Each point is reached from the start by the listed moves, each made once or not at all, plus a little noise. Is the number of moves made odd or even? Then give how often each move was made.

Moves:
(1): [ 0.16  0.59 -0.51]
(2): [-0.24 -0.44 -0.14]
Start: [ 0.21 -0.10  0.05]
Points:
[-0.02 -0.47 -0.04] => odd (0, 1)
[ 0.39  0.59 -0.48] => odd (1, 0)
[ 0.25 -0.10  0.08] => even (0, 0)

Moves:
(1): [ 0.21 -0.27  0.26 -0.14  0.25  0.34 -0.12  0.06]
(2): [ 0.42  0.28  0.01 -0.20  0.26  0.06 -0.36 -0.09]
(3): [-0.14  0.13 -0.21 -0.21 -0.02  0.05 -0.06 -0.01]
(4): [ 0.29 -0.30  0.12  0.06  0.09 -0.17  0.18  0.38]
(5): [ 0.16  0.13 -0.05 -0.16 -0.17  0.00 -0.10  0.03]
(6): [-0.19 -0.07 -0.29 -0.25 -0.12  0.05 -0.35  0.14]
Start: [-0.03 -0.20  0.19 -0.06  0.06  0.07 -0.09  0.13]
Points:
[ 0.70 -0.58  0.28 -0.60  0.54  0.37 -0.72  0.61] => even (1, 1, 0, 1, 0, 1)
[ 0.61 -0.21  0.48 -0.40  0.58  0.45 -0.62  0.08] => even (1, 1, 0, 0, 0, 0)
[ 0.10 -0.32 -0.22 -0.62 -0.14 -0.01 -0.42  0.65] => even (0, 0, 1, 1, 1, 1)
[ 0.40  0.29 -0.04 -0.61  0.12  0.14 -0.62  0.09] => odd (0, 1, 1, 0, 1, 0)
[ 0.28 -0.47 -0.07 -0.43 -0.12 -0.05 -0.36  0.63] => odd (0, 0, 0, 1, 1, 1)
[ 0.30 -0.59  0.05 -0.77  0.08  0.34 -0.54  0.73] => odd (1, 0, 1, 1, 1, 1)

Moves:
(1): [-0.10  0.22 -0.24 -0.21  0.12  0.21 -0.26 -0.04  0.30 -0.13  0.14  0.21
 -0.03 -0.04]
(2): [ 0.06 -0.17 -0.09  0.08  0.07  0.13 -0.34  0.03  0.02  0.22  0.57  0.18
 -0.25  0.39]
(3): [ 0.20  0.10 -0.04 -0.19 -0.10 -0.14  0.00  0.27  0.23  0.04 -0.19  0.06
  0.22  0.15]
(4): [ 0.03 -0.17  0.04 -0.12 -0.15  0.19 -0.14 -0.18 -0.02  0.27 -0.31 -0.01
 -0.19  0.16]
(5): [ 0.29  0.05 -0.03 -0.05 -0.03 -0.05  0.14  0.09  0.02  0.00 -0.04  0.21
  0.03 -0.13]
(6): [ 0.12 -0.13  0.20 -0.20 -0.03 -0.11 -0.47 -0.52  0.17  0.07  0.38 -0.55
 -0.42 -0.02]
(7): [ 0.02 -0.06 -0.41  0.20  0.01  0.03 -0.28 -0.27 -0.17 -0.02 -0.24 -0.26
  0.01 -0.14]
(8): [-0.25 -0.16 -0.32 -0.11 -0.15  0.02  0.02 -0.02  0.05 -0.34 -0.16  0.02
 -0.35 -0.01]
(9): [-0.10  0.24  0.42  0.00  0.11 -0.13  0.12 -0.15 -0.47  0.04 -0.06 -0.19
 -0.05 -0.10]
(10): [ 0.21  0.10  0.11 -0.24 -0.02  0.16  0.17  0.19  0.01  0.24  0.39 -0.11
  0.17  0.20]
(11): [-0.13  0.21  0.06  0.06 -0.28 -0.03  0.24 -0.35  0.44 -0.23 -0.37 -0.02
  0.15 -0.03]
(12): [-0.06 -0.01  0.05  0.15 -0.25  0.23 -0.22 -0.13 -0.04 -0.08 -0.15 -0.03
 -0.19 -0.17]
Start: [ 0.07 -0.01 -0.01  0.08 -0.23 -0.09 -0.28  0.06 -0.09 -0.16  0.16  0.29
  0.09  0.07]
Points:
[ 0.41  0.22 -0.88 -0.37 -0.66  0.36 -0.75  0.14  0.32 -0.45 -0.14  0.40
 -0.10 -0.07] => odd (1, 0, 1, 0, 1, 0, 1, 1, 0, 1, 0, 1)
[ 0.09  0.05 -0.06 -0.43 -0.18  0.00 -1.06 -0.54  0.01 -0.32  1.00  0.17
 -1.00  0.17] => even (1, 1, 0, 0, 1, 1, 0, 1, 1, 0, 0, 0)
[ 0.01  0.14  0.04 -0.42 -0.56  0.11 -0.95 -1.09  0.44 -0.23  0.26  0.14
 -1.03  0.26] => even (1, 1, 0, 1, 1, 1, 0, 1, 1, 0, 1, 0)
[ 0.53 -0.18 -0.30 -0.79 -0.79  0.53 -1.36 -0.27  0.65  0.12  0.79  0.21
 -0.91  0.62] => odd (1, 1, 1, 1, 1, 1, 0, 1, 0, 1, 0, 1)
[ 0.03 -0.13 -0.79 -0.03 -0.46 -0.19 -0.52  0.01  0.03 -0.49 -0.42  0.08
 -0.05  0.08] => odd (0, 0, 1, 0, 0, 0, 1, 1, 0, 0, 0, 0)
[ 0.09  0.32 -0.63 -0.20 -0.62  0.18 -0.74 -0.52  0.68 -0.23 -0.81  0.28
  0.25  0.20] => odd (1, 0, 1, 1, 0, 0, 1, 0, 0, 0, 1, 0)
[-0.12  0.64 -0.41 -0.28 -0.79  0.22 -0.49 -0.46  0.27 -0.67 -0.46 -0.07
  0.04 -0.07] => even (1, 0, 1, 0, 0, 0, 1, 1, 1, 1, 1, 1)
